Each row of a before or after table is a point. One or more steps were done to the points. Then noise was added and the rows were shuffled. The steps act on columns, c1 being the first. What was done? A step turns or swaps two columns, mirrors them in a line or flattens them onto one, adds a multiple of one to another, or multiplies or shifts one. Angles are multiples of 10 degrees, from the lower column toward the higher: turns from -170 to 170, lines from 10 to 170 but not 90. Use the fewest steps. Two steps may share a column if one is a turn and the other turns, adds or multiplies; they go together, in the order done. Otherwise the lowest column goes first.

Before (13 x 3):
[[  37   -5   34]
 [  22    1    5]
 [ -14  -62    9]
 [  -2   -1   42]
 [ -20  -51   30]
 [ -19    0   42]
 [ -13  -53  -17]
 [  15  -20 -119]
 [  -5  -56   -2]
 [ -10   10   45]
 [  53  -31   26]
 [  -2   -1  -69]
 [ -17  -53  -32]]
After:
[[  -3   41    9]
 [ -24   -2   63]
 [ -26  -41   45]
 [ -30   40    7]
 [  23 -121    1]
 [ -21  -24   50]
 [  -2  -69  -10]
 [  85   20   37]
 [ -12  -11   53]
 [ -16   46    0]
 [  60   32   11]
 [ -32   20   53]
 [  37    6   -1]]
Steps: multiply c1 by 1.6; turn c2 and c3 by -80 degrees

Before (11 x 8):
[[ -33   10   18   -7   15   25  -22   16]
 [  56  -15   39  -32   26    3  -10  -47]
 [  -2    5  -82    3  -53   17  -15   12]
 [  -4   24   26   -5   -8   49  -70   72]
 [  31  -31   29  -25  -52   20  -60  -49]
 [  39   13   48  -12    1  -13  -86   44]
 [ -24    0   31   26   -2  -10    0  -40]
 [  40   28  -50  -10  -15    5  -63  -27]
 [  64   24   14   25 -114    4   29  -18]
 [  -1    2  -62  -48  -45   13  -44   31]
 [  24  -75   -8  -26   -4   43  -32   30]]
After (11 x 8):
[[  29   45   29  -27  -52   22  -62  -48]
 [ -22   60   32   22   -3   -8    0  -38]
 [  -1  -13  -81    6  -56   21  -15   13]
 [  43   71  -50  -12  -16    5  -62  -30]
 [ -33   -8   18   -4   11   25  -23   16]
 [  -3  -81   24   -4   -4   52  -70   72]
 [  36  -52   48  -12    3  -14  -88   43]
 [  58   55   38  -31   28    5  -11  -46]
 [  66   49   18   27 -113    8   29  -12]
 [  24 -121   -5  -27   -5   41  -29   33]
 [  -1  -45  -62  -46  -44   10  -43   28]]
Steps: add -1.5 times c8 to c2

Before, 9 rows:
[[ -27    6  -37   48    3  -34  -25  -40   -2  -10   59]
 [  37  -14   -6   84   23   -7   19   66   78  -43  -21]
 [  -2   34   -6    5   15 -106  -85   37  -26   16  -34]
 [ -55   37   44   33   -4   -9  -45    4   30   15  -73]
 [ -42  -10   17  -13   41   -9  -65 -101   31  -17   14]
 [  46   26   17   16    4   -7  -27   21   55   10   -4]
 [ -52    9   22   17   64   44  -25   10  -31  -50  -29]
 [   6   34   68   39   26  -21  -37  -95  -20  -31  -18]
 [  15   29   57   48   47    5   57  -20   93  -19  -11]]
After (9 x 11):
[[  38  -74   -5   84   25   -7   20   63   77  -41  -23]
 [ -54  -22   45   33   -4   -9  -46    2   33   15  -73]
 [  50  -36   14   17    2  -10  -28   22   55    8   -5]
 [   8  -26   66   39   26  -22  -36  -96  -20  -32  -19]
 [  14  -30   56   51   44    3   57  -22   94  -17  -14]
 [  -2  -27   -4    5   16 -106  -85   37  -26   15  -36]
 [ -43  -71   17  -15   40   -9  -62 -103   31  -18   15]
 [ -27  -54  -37   46    4  -32  -28  -41   -3  -10   59]
 [ -50  -49   22   18   66   45  -26    8  -30  -48  -29]]
Steps: shift c2 by -60

Before:
[[  2   6  22  13  22  10 -22 -23  -2 -40  -2  36  27 -11]
 [-16  67 -15 -19 -40  17  26  18 -29 -16  10 -34  -1 -12]
 [ -7   8  24  35 -12  -8 -16 -34 -22  33 -22  26  60  21]
 [ 15  13  50 -11  -4  24 -46 -11  -3   3   1 -18   3  13]
 [-39  43 -16 -48   4  21 -29 -27 -55  34 -29 -45  -5  30]
 [  9  54 -12  -9 -33  24   8  26  28 -37  24 -26  25  17]
 [-22  64  20 -21  18  -9  18  11 -15  35  10  16  -3 -19]
 [ 21   4  10 -22  18  44  38  22 -16 -50  38  17  17  47]]
After, 8 rows:
[[  22   -3   11  -53   19   47   38   22  -23  -50   40  -16   18   48]
 [  10   23   51  -25   -6   27  -48  -13   -6    3    1   14    3   10]
 [  12   63  -11  -24  -29   24   10   24   44  -35   22    9   23   13]
 [   5   -8   22   33   25   12  -21  -23   -3  -43   -1  -36   25  -11]
 [  -9   -3   21   84  -11   -1  -15  -31  -35   34  -26  -29   58   20]
 [ -17   74  -16  -47  -39   21   20   19  -45  -16    9    9    1   -9]
 [ -21   53   17  -54   19  -10   19   11  -22   33   13  -38   -7  -24]
 [ -40   59  -18 -121    4   23  -27  -28  -86   35  -29   23   -7   30]]
Steps: mirror c2 and c12 in the line at 170 degrees; multiply c4 by 2.5; multiply c9 by 1.6

Before, 13 rows:
[[ 52 -58   5 -64 -74  29  21  13  21  27   3   1  -1  47  24  -5  -6  76
   -4  72]
 [-68  36 -95  62 -72 -69   0   3  30  46 -17   4  35   4 -30  37  13   8
   13 -39]
 [ 51 -20  31  -9 -64  -5  12  15 -26 -38  47  35  32  76  -1 -58  13  -4
  -12  18]
 [ 29 -61 -29  -7 -66  14 -23 -20  31 -21  38 -13 -47 -50   3 -12 -81 -26
   30  21]
 [-61 -70 -54  65  23  23  47  73   7  51 -12 -58 -90 -23 -54 -27  46  24
  -35  61]
 [-26 -21  32  55 -38   9  60 -16  21  47  30  -5  33 -11 -31 -20  15  25
   38  41]
 [-39  33 -67   7 -54 -77 -39  48  13  -6  -8 -20  -5   3  13  46   4  69
   15  20]
 [ -3  15 -21  30  34  19 -45  50 -37  64 -13  27   4  55  60  -9  -1  33
   31  30]
 [-22  33 -34  56 -91   5  29  18 -98  58  68 -24  28  36  -6  -2 -67  38
   22   1]
 [-68  33  38 -65 -13  36  53 -14 -68  48   3  -3 -24  16  34  53  19  23
   32  15]
 [-43 -64 -70 -19  16 -22  66  83 -20 -57 -18  -1 -12 -37  49  16 -61  -6
  -59  36]
 [ 51 -16 -50  -6 -15  22  76  21 -45 -48  -8 -30  38   8 -39  -6 -63 -10
   52  -2]
 [ 12  38 -12  21  29 -60 -42 -25 -62  44 -17  62 -11 -45 -17 -40 -34 -26
   53  45]]
After, 13 rows:
[[ 50 -26  27 -22  25   2 -14  17  45 -13  53  33 -45  71   3  27   2 -11
   53  19]
 [-21   0 -34  83  74   5 -37  16  34 104  74 -34   2  44  -5  30 -31  10
   52   5]
 [-46  27 -70  18 -48 -26 -47  75  48 -36 -20  60  11 -30  45 -13 -65 -47
   30  37]
 [-75 -26 -94  45  46 -66  -4  -1 -55   9 -12 -32  28   4 -28  39  37  10
   45 -29]
 [-42  -1 -72  13  53 -81 -17  51  -7 -12  -6 -33  39   6  15  -9   4  80
   37  21]
 [ -2 -29 -10  20   4  18  18  45 -12  77 -14   3  -9  52  66   0  18  55
  -43  36]
 [-72 -13  41 -63  30  35 -52 -23  15  77   4 -33  53  14  34 -20 -17 -25
  -13  22]
 [-68  84 -52  34 -49  20 -58  63 -42  33 -16  36 -23 -20 -58 -89  73 -14
    3  57]
 [  9 -73 -13  36  18 -61  50 -27  19  73 -13  -4 -43 -49 -15 -12 -14   9
  -64  43]
 [-25  17  35  43  47  12 -55  -8 -43  27  19  10 -18  -8 -27  30  41 -20
    6  40]
 [ 50  33 -48  27  45  27 -50  24  67  -5 -10  -3  -6   5 -43  44 -60 -59
  -26   2]
 [ 25  42 -33  28  68  11  32 -21 -10 -31  32  46 -15 -54   2 -44 -68  -8
   26  21]
 [ 49  27   8 -43  44  27 -72   9 -41   5   8  59 -10  44  26   5 -34  50
   57  76]]
Steps: mirror c2 and c12 in the line at 120 degrees; turn c4 and c17 by 30 degrees; turn c5 and c19 by -130 degrees; mirror c7 and c18 in the line at 110 degrees; mirror c9 and c10 in the line at 110 degrees; swap c13 and c16
